Each point is reached from the start by the listed moves, each made once or not at all, plus a little noise. Say if it took an odd or an even number of moves. Then give how often each move was made.

Moves:
(1): [ 0.31  0.11  0.19  0.02 -0.09 -0.14]
(2): [-0.07  0.48  0.05  0.36 -0.05  0.17]
(3): [ 0.08 -0.22  0.16  0.25  0.10  0.14]
Start: [ 0.29  0.13 -0.13  0.56 -0.02  0.56]
Points:
[ 0.57  0.27  0.10  0.55 -0.11  0.41] => odd (1, 0, 0)
[ 0.36 -0.09 -0.01  0.77  0.10  0.72] => odd (0, 0, 1)
[ 0.32  0.11 -0.16  0.61 -0.01  0.54] => even (0, 0, 0)

Moves:
(1): [ 0.00  0.03 -0.55  0.07  0.18  0.28  0.03  0.03 -0.02 -0.05  0.13  0.22
 -0.04 -0.22  0.24]
(2): [ 0.14  0.30 -0.16  0.23  0.39  0.01  0.30  0.09 -0.09  0.24  0.24 -0.09
 -0.18 -0.13 -0.11]
(3): [ 0.43  0.23  0.08  0.19  0.07  0.23 -0.04 -0.15  0.23 -0.16  0.25  0.03
 -0.23 -0.15  0.00]
(4): [-0.29 -0.13  0.34 -0.02  0.02 -0.19 -0.26  0.45 -0.09 -0.20  0.09  0.07
 -0.19 -0.12 -0.08]
(5): [ 0.21 -0.22  0.16 -0.07  0.07  0.09 -0.22 -0.26  0.20  0.06 -0.01 -0.10
  0.05 -0.02 -0.26]
(6): [-0.20  0.37 -0.11  0.03 -0.33  0.23  0.02  0.39 -0.23  0.41 -0.16 -0.18
  0.10 -0.02  0.19]
(7): [ 0.00 -0.12 -0.24 -0.36  0.05 -0.07  0.05 -0.20 -0.07  0.14 -0.30  0.55
 -0.09  0.26 -0.05]
(8): [-0.47  0.18 -0.33 -0.22  0.03 -0.28  0.00  0.14 -0.01  0.06 -0.35 -0.15
 -0.05 -0.12 -0.04]
(9): [-0.21  0.10 -0.15 -0.17 -0.04  0.08  0.41 -0.02  0.03  0.18  0.31 -0.11
 -0.05  0.07 -0.22]
(10): [-0.03 -0.33 -0.10 -0.18  0.02  0.01  0.35 -0.10  0.09  0.27 -0.18  0.18
 -0.22 -0.24  0.02]
(11): [ 0.37 -0.13 -0.21  0.04 -0.39 -0.14 -0.50 -0.30  0.19 -0.15  0.15  0.13
 -0.29 -0.04  0.24]
(12): [ 0.19 -0.07 -0.22  0.11 -0.19  0.14  0.10  0.07  0.16  0.24 -0.25 -0.02
  0.01  0.15  0.06]
Start: [-0.01 -0.26  0.07 -0.02  0.05  0.04 -0.13 -0.14  0.06  0.02  0.06 -0.02
 -0.28 -0.11 -0.07]
Points:
[-0.25  0.44 -1.12 -0.36  0.02  0.40 -0.07  0.01 -0.08  0.47 -0.38  0.44
 -0.61 -0.39  0.32] => odd (1, 0, 1, 0, 0, 1, 1, 1, 0, 0, 0, 0)
[ 0.43  0.04 -0.85 -0.04  0.39  0.24 -0.15 -0.24  0.27  0.01  0.97  0.82
 -1.34 -0.49 -0.03] => odd (1, 1, 1, 1, 0, 0, 1, 0, 1, 0, 1, 0)
[-0.35 -0.31 -0.57 -0.30 -0.36  0.18  0.09  0.08  0.29  1.11 -0.85 -0.26
 -0.36 -0.29 -0.13] => odd (0, 0, 0, 0, 1, 1, 0, 1, 0, 1, 0, 1)
[-0.16 -0.14 -0.24 -0.08  0.34  0.16 -0.57  0.06  0.40 -0.18  0.13  0.04
 -0.79 -0.74 -0.20] => odd (1, 0, 1, 1, 1, 0, 0, 1, 0, 0, 0, 0)
[-0.38 -0.24 -1.83 -0.65 -0.62  0.27  0.40 -0.19  0.23  1.17 -0.60  0.57
 -0.92 -0.25  0.41] => even (1, 0, 0, 0, 0, 1, 1, 1, 1, 1, 1, 1)
